Each row is a point. Each copy is the shape, with its points in the same order, stretched, turned, moved and blurred by noise. Some copies are also mirrored. Which?

Shape:
5 -17 -30
-2 0 -2
39 -17 -1
-13 -11 -5
-10 29 -33
-27 -18 -2
-16 9 -1
-27 -2 -115
Copy 1 (8 x 3):
-10 -14 -9
-5 6 7
19 -27 17
-17 8 12
-2 21 -33
-37 4 13
-21 25 5
-39 -17 -104
Copy 1 is: only turned
Copy 2 (8 x 3):
-5 -33 -28
0 -6 -6
31 -17 -28
-3 -17 3
-39 14 -19
-14 -24 13
-9 5 4
-93 -39 -57
Copy 2 is: only turned

Shape, 12 rows:
11 -33 21 23 30 -21
1 -9 -91 2 8 16
28 30 -75 -19 46 13
17 3 12 -13 -3 -11
-19 -18 25 -18 38 -5
15 -45 23 -6 41 -20
11 -27 0 -7 -6 22
12 -33 2 -12 -31 20
-28 -37 31 31 11 -36
17 -32 15 -23 16 -37
10 0 -81 -47 12 12
10 -12 8 -22 -8 -13
Copy 1, 12 rows:
26 -11 -19 -23 52 5
-45 -23 -57 61 1 -3
-47 33 -31 78 32 -5
6 8 8 4 5 -13
-8 -18 19 -8 51 15
18 -19 -2 -11 65 -14
17 -21 -2 25 8 5
16 -32 7 26 -10 -14
12 -34 -25 -62 30 14
7 -8 10 -9 44 -39
-58 -11 -19 79 13 -28
-2 -10 8 3 8 -19
Copy 1 is: mirrored
Copy 2, 12 rows:
1 -41 -35 -4 29 -17
17 -33 70 6 3 47
33 15 56 13 44 55
17 1 -24 -26 2 5
-33 -6 -14 -29 39 -13
0 -41 -34 -29 52 -3
-14 -29 -16 -22 -8 33
-5 -37 -22 -40 -34 31
-19 -47 -25 -12 9 -59
19 -29 -22 -51 31 -9
24 -6 67 -34 16 62
6 -11 -17 -41 -2 6
Copy 2 is: mirrored

Shape:
-36 26 21 -39 -27 27 -23 24
18 -8 23 10 -47 -25 -35 -20
-35 -4 -1 33 11 16 -22 -27
20 -1 -1 -4 4 26 -11 35
-16 -20 -15 40 -12 -25 19 -13
0 38 51 39 -39 -48 -23 -24
0 -48 -23 47 -24 18 -64 15
18 -7 25 32 -1 23 -24 48
-31 18 -27 -46 3 -21 -19 9
32 4 -25 10 -12 15 28 -30
-10 -53 -31 15 29 17 21 -38
Copy 1, 11 rows:
25 28 -3 -46 -34 42 3 10
50 -46 8 15 -9 5 -46 -15
-12 10 -5 12 22 8 -44 -31
32 1 -33 8 11 24 -3 31
-27 -25 -11 40 5 -27 -17 -23
50 -5 43 39 -32 -15 -45 -27
4 -21 -69 15 17 32 -87 5
33 9 -28 40 6 39 -26 39
8 10 -24 -52 -12 -25 -3 8
23 -25 -28 44 27 4 27 -41
-38 -37 -24 22 64 7 2 -18
Copy 1 is: only turned
Copy 2 (11 x 8):
8 12 5 -54 -26 65 -8 15
11 2 24 4 -38 8 -44 -46
-23 9 -21 27 -12 60 -43 -2
33 4 5 6 12 28 -20 35
-5 -4 -18 54 -35 13 -10 -8
-9 62 33 13 -49 21 -37 -57
18 -32 3 41 -33 34 -82 26
23 17 32 29 9 41 -38 45
-2 6 -43 -46 -36 9 -11 7
42 -11 -22 36 1 23 2 -27
-17 -40 -39 49 21 25 -6 4
Copy 2 is: only turned

Shape (12 x 9):
52 -25 16 25 29 19 -16 8 -10
25 18 18 18 -18 3 -19 8 27
52 9 25 -25 -5 32 21 11 -10
-6 -13 -42 2 -6 -60 -11 17 -1
-43 20 -7 9 -13 -44 -41 -1 -3
-16 -10 0 14 -4 -21 -9 42 -31
14 20 32 9 18 -20 29 6 31
-64 42 -54 42 14 8 6 -37 26
-14 -40 -9 -12 -25 -18 -11 20 11
13 -21 34 19 -33 -9 31 7 -2
34 26 -3 22 -27 -14 -15 -27 -15
-75 36 -40 16 29 -10 -10 -91 17
Copy 1:
52 -22 0 -4 34 24 5 29 1
49 7 2 -1 -24 -14 -21 5 -9
18 -12 -10 -68 0 31 -24 15 -21
5 13 -48 20 8 -62 23 11 13
-1 27 -22 61 5 -53 -6 -29 -34
-11 19 -29 36 16 -22 12 40 -33
23 39 35 -29 -8 -19 2 5 -15
-14 58 1 63 -32 2 25 -61 19
-17 -18 -31 26 -4 -36 -13 27 16
-2 -21 13 -29 -22 -15 12 34 -25
53 -18 -29 1 -10 -11 12 -25 -25
-22 36 8 65 -4 -13 10 -121 22
Copy 1 is: only turned
Copy 2:
52 7 -11 -6 -3 10 -4 0 16
-11 32 25 13 -7 6 -12 8 7
15 20 -18 -2 5 11 49 21 0
-25 -21 -7 26 -31 -31 -44 30 -2
-43 5 2 16 2 -8 -61 7 -27
4 -6 -7 11 -21 -15 -23 10 -44
-27 19 2 -8 -21 -11 8 -20 9
-59 26 -40 25 -40 55 -66 -29 1
-15 -27 18 -3 -27 6 -20 37 -18
-6 -17 22 20 -17 2 21 -6 -15
-11 14 -4 49 16 0 -9 10 14
-74 -4 -56 5 3 53 -71 -24 16
Copy 2 is: mirrored

Shape:
26 36 -25 5 -43 -3 -9 -22 -31 24 14
46 26 -7 -4 -24 -24 19 -5 -42 -20 9
-55 -22 39 33 9 7 -14 11 -23 -6 7
15 -6 45 10 -18 -29 29 -17 34 -37 -25
16 25 -2 -22 -40 19 -24 -32 -39 47 23
-33 -22 27 47 54 18 -6 -25 -4 -23 -4
-5 -12 -8 22 23 -11 -41 43 35 30 14
2 -33 -31 31 -8 54 -17 45 38 24 50
-22 -47 -4 9 24 37 -13 74 22 74 -7
-22 45 30 27 32 47 -10 0 -2 -56 1
-36 15 17 30 3 12 1 2 -1 -46 -19
24 -22 -56 -18 -39 20 -46 47 -10 35 13
20 15 -9 -42 -18 -25 31 -13 -18 -6 22
1 -1 -28 -23 -9 -21 27 -26 -7 -8 -40
-24 -22 8 -3 17 15 -23 22 41 -27 15
41 -7 16 -20 -8 -10 5 -25 -24 -26 -24
Copy 1 (16 x 11):
-6 7 3 -24 -38 -45 -37 -26 -24 44 31
52 10 7 -8 -40 -37 -19 -13 -30 45 39
-6 7 27 18 46 5 19 19 -11 -13 -5
44 -5 -4 47 3 -28 22 -10 63 16 13
-40 1 34 -45 -26 -20 -31 -35 -22 47 24
15 9 -4 18 69 15 -14 -15 11 -35 -9
-10 -15 -19 -7 2 4 -30 69 35 -17 12
-49 11 -19 41 -33 69 -52 39 9 -3 -6
-44 -32 -26 -18 7 56 -3 69 7 4 -37
21 77 6 -1 25 -3 -20 -15 14 -31 -41
21 35 -5 15 20 -26 16 -8 11 -26 -28
-25 -29 8 -30 -72 18 -27 36 -31 11 2
22 11 2 -14 -36 -14 13 -13 -2 40 65
27 -19 -35 -26 -21 -35 31 -36 6 0 23
-7 16 2 19 -7 28 9 27 41 -38 3
52 -11 19 -15 -17 -21 -2 -42 2 22 14
Copy 1 is: only turned
Copy 2:
-3 45 2 19 9 47 -25 -39 -4 64 -11
16 61 21 38 31 9 -9 -32 -14 48 32
-66 -41 24 21 49 -4 34 -27 -4 6 4
19 26 26 35 41 -23 9 -50 16 -48 3
-15 43 32 -21 8 74 -4 -35 0 67 -33
-50 -38 33 62 15 -14 24 4 31 -16 1
-16 -50 -41 -32 20 -12 -17 -11 19 23 -6
-9 -71 -56 -30 -21 60 33 -18 20 31 29
-20 -58 -66 -64 14 6 69 6 6 22 -34
-52 9 15 64 40 43 7 23 13 -15 30
-49 0 4 50 37 5 11 -14 -10 -26 15
9 -19 -46 -55 -12 48 -7 -12 -47 53 6
10 72 16 -8 8 -1 -5 -44 12 30 22
-2 58 -1 22 -11 -24 -1 -29 -12 -9 -19
-25 -36 -5 -22 7 4 1 -9 12 -32 28
23 48 45 32 16 -2 -1 -15 -21 -4 1
Copy 2 is: mirrored
Copy 3 (16 x 11):
30 0 -37 0 14 15 -10 -21 -8 75 -29
51 4 -17 -22 1 11 -1 -22 -35 42 12
-37 5 6 39 51 21 -1 8 -12 -21 13
-5 -11 43 1 -25 1 -13 -47 3 -18 23
4 -8 -30 -12 27 44 -16 7 -9 68 -37
-23 5 -23 14 54 27 -4 -20 8 -65 11
-12 -3 -19 17 81 -29 0 8 62 18 13
-6 -78 -21 27 58 -5 29 19 47 12 -1
-33 -7 17 -2 78 -19 57 45 50 1 -46
39 13 -2 45 21 52 -3 9 25 -50 7
9 14 -2 46 3 11 -6 -5 9 -29 10
27 -32 -41 0 45 -35 0 53 26 65 -41
15 -3 -19 -39 -18 22 5 -1 -20 38 24
5 20 -26 -22 -41 -15 -5 -16 2 11 -22
-8 -27 -3 16 26 -2 -15 24 49 -21 28
37 3 2 -38 0 7 -28 -4 -28 5 -11
Copy 3 is: only turned

Shape, 16 rows:
11 28 -55 70 29 39 -17 -8 -61 -25 1 -18
8 21 33 -3 -48 -21 -8 -39 79 -49 43 -73
-23 64 -23 -22 -7 -17 14 -30 17 -42 7 -20
-3 -9 -15 0 -10 2 -19 -3 -31 18 -46 -35
12 2 -24 19 -37 -20 -33 21 14 -45 15 -1
35 -5 4 28 40 -25 -18 -10 -11 -42 -16 34
-25 -38 46 -21 -26 -24 32 49 17 5 0 34
-15 7 2 15 44 0 -16 19 19 8 -60 -34
-14 -10 -8 -8 -12 15 -61 0 -28 12 -8 22
49 -10 -10 38 -12 37 20 -23 -1 -29 26 -28
2 57 33 2 -42 -8 6 -16 -26 -24 17 -28
-17 -2 -7 16 23 -16 42 -11 -16 0 20 -36
-24 -39 16 -1 -7 18 -26 37 -7 -43 -18 52
23 23 5 -32 -15 1 -17 26 -2 -6 26 25
43 -35 -18 -19 29 7 27 22 -57 -27 -16 20
-9 20 -33 56 -26 12 -38 -31 41 -2 -39 -17
Copy 1:
5 41 -75 -24 39 -56 -49 34 36 24 12 52
-34 80 38 65 17 14 24 -52 12 32 31 -72
-25 54 -14 -22 -7 -7 54 -19 6 52 23 9
-57 -10 -35 -30 27 -3 -11 17 -19 -10 6 -16
-6 44 -33 36 -7 -8 8 -24 18 -40 -6 -4
26 24 -30 2 18 -43 12 -22 -11 2 -51 0
8 16 53 11 -36 19 42 22 -30 -52 -11 -29
-73 20 -9 -31 13 -61 7 50 -9 21 -29 -27
-35 5 -7 -7 50 2 16 6 -13 -60 -4 34
35 31 -11 28 18 9 -36 3 45 25 6 -10
-22 79 -13 -7 21 37 11 -7 -26 22 35 -8
8 12 -5 4 3 -31 10 26 -13 49 41 -8
17 26 12 -18 7 -17 28 11 16 -82 -34 0
-2 31 -9 23 -1 38 52 16 -7 -22 -12 29
58 -31 -60 -22 -12 8 26 37 4 -1 -23 1
-78 46 4 -11 27 -36 -48 -35 26 -6 -20 3
Copy 1 is: mirrored
Copy 2, 16 rows:
17 -20 -14 18 59 -8 76 -5 -35 9 0 -8
-15 68 65 25 5 -35 -32 3 68 -18 -73 -40
-13 52 -28 -23 1 -1 42 22 29 -13 -33 -26
5 -23 6 26 -27 10 28 -27 -15 19 -17 -39
12 1 -6 34 4 -28 -20 19 -7 -40 -38 -7
-23 -22 -1 -11 24 -11 8 -36 -15 -51 33 3
2 10 15 11 -67 -2 -38 38 0 -8 58 -6
-21 5 -4 35 20 42 20 -14 -5 -5 20 -35
-4 -7 -23 32 -27 -28 -7 -13 -53 14 -7 -33
14 -17 38 -4 35 -35 3 -19 10 23 -17 17
30 67 12 -2 -11 -23 36 -12 24 -14 -2 -29
-14 -13 25 -18 8 -6 54 23 26 11 8 -42
-6 14 -7 24 -29 7 -23 18 -74 -25 35 22
23 7 -31 -17 -6 -20 -37 7 -11 2 17 -21
19 -55 -9 -61 2 20 16 -22 -37 -8 41 -6
-32 12 -12 86 10 -18 9 -18 4 12 -50 18
Copy 2 is: mirrored

Shape, 15 rows:
-27 5 3 14 20 -23 23 3 -8 -29 18 -16
-13 12 -3 -10 -35 5 -33 -1 6 -9 -29 -17
12 42 26 -68 25 8 -25 -20 51 18 -4 -1
-11 31 1 27 33 5 29 -8 23 26 -32 19
13 26 28 50 32 -27 -5 -41 -4 26 -41 -31
17 -17 25 21 13 2 -43 -28 16 7 53 1
32 17 36 9 0 -34 28 -35 19 -26 -23 3
-24 -46 41 -56 -29 27 -72 22 7 12 -2 54
-39 -9 3 -18 -22 -8 9 12 -26 22 38 18
3 -14 -49 -31 14 -37 6 3 29 28 2 0
11 2 -18 -8 -30 25 0 9 -46 -22 -21 -1
-24 61 -3 5 -54 6 13 -18 -6 61 -7 24
-11 -91 51 21 -32 33 5 18 1 23 6 -10
-24 10 37 -28 -70 42 -39 15 26 -6 -3 46
-42 9 6 -13 -30 16 12 -62 16 30 10 31
Copy 1:
-43 -12 3 -7 16 -18 -9 29 -5 -6 19 -36
-6 -6 9 10 -25 30 3 19 -16 -8 -40 -11
4 11 18 30 -9 56 -13 -42 63 47 -37 -49
-32 6 10 51 58 7 10 -2 9 -14 -9 -42
-17 5 19 -13 46 25 -21 -8 -56 16 -18 -54
2 -22 -23 -8 5 36 -78 -3 1 34 13 -21
11 -31 30 13 5 -16 -12 -6 -3 12 -45 -51
18 -25 15 7 -12 67 -47 34 52 5 -35 43
-15 -28 -6 -25 34 14 -2 24 18 1 23 36
40 38 11 2 22 6 1 -16 18 8 5 3
-11 -26 32 10 -21 6 9 43 -30 24 1 4
-31 -18 -13 33 35 24 19 -30 -25 0 -19 33
15 -84 16 -25 15 58 -40 37 -1 -43 30 -7
-16 -52 5 42 -28 41 -22 9 35 -28 -50 13
-2 -50 -51 16 50 25 17 6 12 11 -13 2
Copy 1 is: mirrored
Copy 2, 15 rows:
-13 24 18 -17 32 -23 13 34 -8 -2 26 11
-19 13 -3 -12 13 42 14 27 17 8 1 -41
40 -12 25 22 37 10 61 -10 0 56 4 -33
5 20 30 14 28 -57 17 -7 26 3 -7 -32
28 4 14 39 37 -24 -2 30 -22 -43 -35 -67
1 -55 1 34 13 6 12 10 -22 -25 58 -11
26 22 26 25 21 -21 75 32 -22 -36 7 -46
-25 -105 19 -29 -23 32 28 21 45 60 19 -48
-37 -23 45 -17 -25 -14 -11 13 3 39 22 12
48 38 16 -19 -16 -25 -25 -6 -17 35 41 -33
-29 21 -24 -29 -21 20 17 24 7 -10 -15 1
-41 -4 69 34 -24 -3 8 -32 26 19 -25 -28
-64 -39 -24 15 -19 -7 15 78 24 29 34 -40
-66 -60 34 1 -5 51 71 2 63 34 22 -30
-52 -15 53 12 9 -31 36 -38 -18 26 4 -46
Copy 2 is: only turned
Copy 3:
-36 -4 12 17 49 -26 9 14 -6 -18 21 37
-20 -26 -6 -3 -16 1 -23 -1 56 -27 -19 16
33 -39 -50 -40 -21 14 -23 -19 34 61 -6 30
36 -2 -9 -1 36 -3 0 -51 2 -24 11 26
-19 -8 -21 1 22 -25 -37 -49 20 -37 55 -28
-12 -74 1 35 -5 24 -37 14 -22 26 45 18
4 9 28 -24 4 -23 -21 -14 26 -6 60 35
-17 -38 15 26 -69 79 -31 -9 5 47 -63 41
-26 -12 8 39 -3 38 41 9 -5 -11 2 40
17 -46 -5 -5 -19 -32 34 -7 -5 9 -7 3
-14 -5 32 -33 -6 36 6 14 18 -56 -12 21
34 5 -34 19 -17 38 32 -29 56 -53 19 34
-65 -59 88 49 -1 80 -1 -29 20 2 14 -8
11 -21 14 23 -37 69 -25 1 60 9 -36 71
6 -33 -22 2 -21 33 28 -45 26 -27 39 82
Copy 3 is: only turned
Copy 4:
-33 0 -16 6 -4 21 -26 -13 -16 -18 -4 -4
23 -24 -1 4 -16 3 -44 -13 31 -15 9 13
4 -31 -5 -39 68 -4 -44 35 36 -35 26 18
-7 20 -11 -8 25 -11 17 -3 27 10 -11 2
-17 -3 25 -25 23 13 4 -50 36 -17 4 -29
6 12 41 -5 12 58 -9 -13 5 -20 35 32
-16 -3 27 1 43 -5 -36 -43 7 -22 -29 -1
24 -40 34 -45 -20 13 -40 23 -3 16 14 82
4 21 1 -14 -35 32 -29 26 -16 7 0 5
12 -15 2 1 15 -33 -4 37 -19 -8 35 -16
50 -8 -21 0 -20 8 -24 -31 -4 -19 -15 9
31 55 10 -16 -20 9 -16 14 58 6 -26 -20
17 -35 42 9 -28 63 7 -5 -17 36 -29 34
27 -4 19 0 -25 16 -58 15 40 8 -18 69
20 39 3 -3 17 22 -40 13 25 50 6 3
Copy 4 is: mirrored

Shape (17 x 12):
18 -13 18 26 -11 10 -33 -10 -23 0 -10 49
54 -8 13 12 18 -22 28 16 19 -15 -3 -13
23 -10 26 26 -20 38 -29 -47 -14 -37 13 17
-44 32 -2 -26 8 -19 -38 -17 -5 14 37 -20
21 -6 6 39 22 3 37 37 16 -4 -21 -6
-49 25 25 24 -29 -1 -16 -33 -22 71 51 -46
-55 43 -10 27 -32 20 -38 -23 -38 1 22 -45
-8 -28 4 15 39 -13 46 -8 -11 -1 -13 -9
-23 6 19 -6 -7 16 -49 -6 -39 39 54 -41
-49 -18 5 -26 -21 -6 -22 10 -29 8 8 -52
-7 12 -10 -11 -8 -19 -2 -7 -50 -1 48 -20
-5 -16 -50 -14 -4 -22 -16 -13 -11 19 -11 -42
22 -6 22 34 38 23 -22 -7 -17 -12 -18 6
-2 -48 -27 32 38 4 8 15 16 1 16 -16
9 -2 -35 -23 29 6 55 34 -2 30 6 -19
44 -7 16 30 37 26 20 -17 -7 -8 -32 -9
0 -5 -11 -40 10 5 42 12 23 17 17 -16
Copy 1:
31 -17 -8 18 2 -41 23 19 30 51 0 53
0 17 -15 -43 29 21 -5 21 72 14 -14 12
68 -20 26 31 -43 -21 34 49 48 24 -7 28
-39 -18 -7 30 -23 -2 -17 -10 -32 0 27 -59
11 9 -22 -17 62 48 32 15 49 30 -4 21
-82 5 58 50 -31 25 53 -4 -41 23 75 -20
-8 -2 3 54 -27 10 63 32 -49 15 61 -48
28 24 9 3 50 42 0 -23 26 40 18 -24
-51 -18 43 48 -3 -14 32 40 -35 20 29 -38
-32 -12 16 6 1 4 40 12 -67 28 -3 -73
-16 8 28 -1 19 -36 5 16 -11 -8 52 -48
0 29 -11 -26 2 20 -28 15 -64 39 14 -31
48 3 -24 48 31 9 17 35 55 56 -8 11
30 -24 2 -19 48 61 -8 29 3 55 23 -9
-10 25 22 -26 87 41 -23 -10 -21 -16 -2 -7
55 38 -4 27 38 35 9 28 64 37 -23 26
-18 2 36 -27 33 39 -21 -18 -13 -28 -28 -9
Copy 1 is: only turned
Copy 2 (17 x 12):
20 -1 -28 17 2 8 -48 -2 43 -47 -28 6
37 -30 -2 -19 -30 24 -28 38 -19 -8 11 5
12 -71 -22 23 11 15 -49 -9 37 -68 -6 -24
-22 20 36 7 -1 -21 0 -28 53 23 19 -34
21 -4 6 -5 -6 14 6 60 -26 -20 -7 13
-14 15 74 45 -33 -5 72 -47 82 -5 13 3
-44 8 77 49 8 -23 27 -29 40 -43 -4 -67
-5 -30 23 -32 -2 -5 6 23 5 -12 -12 41
-26 5 38 61 -25 6 13 -28 59 28 1 -8
-74 -3 24 22 -36 -23 27 -8 38 -1 -6 -13
-20 -4 43 21 -13 -4 -14 -45 0 7 1 -18
-31 -1 32 -14 -39 -14 21 -1 27 17 -39 -31
21 -17 7 10 15 16 -49 39 33 -25 -18 10
5 -32 -10 13 -11 -20 26 48 -16 32 -34 13
-10 8 21 -21 -6 32 29 19 -29 42 -15 14
28 -41 19 -16 6 40 -34 44 20 -35 -13 17
-14 -20 -8 -30 -12 28 28 5 -3 26 10 5
Copy 2 is: only turned
Copy 3:
0 -8 21 -7 -7 35 -71 2 22 -43 -8 15
1 -37 1 4 13 -39 34 23 7 -51 -15 4
21 -7 23 -6 -3 49 -39 -6 13 -70 -13 -51
-36 32 11 21 -15 17 -3 10 -16 25 35 -46
18 -42 40 -3 9 -37 42 15 13 -36 -14 38
-35 -6 48 3 -73 24 12 9 65 -3 40 -59
-44 -1 48 -11 -28 53 25 8 16 10 7 -60
16 -59 18 18 -20 -12 27 8 -5 -11 -17 14
-30 0 45 31 -26 5 -20 31 48 21 10 -66
-12 8 28 -5 -46 -1 24 52 -3 32 -10 -36
-41 -29 -1 4 -5 15 12 58 17 -7 19 -45
-25 2 0 25 -32 17 57 22 12 18 -30 -6
9 -38 50 15 19 0 -33 -17 3 -27 -43 -6
25 -29 42 68 12 8 44 29 27 -16 -27 21
0 -37 -1 15 27 -39 66 33 27 28 4 16
18 -50 28 7 8 -10 10 -33 14 -29 -54 3
23 2 -10 9 1 -29 53 23 13 6 20 -16
Copy 3 is: mirrored
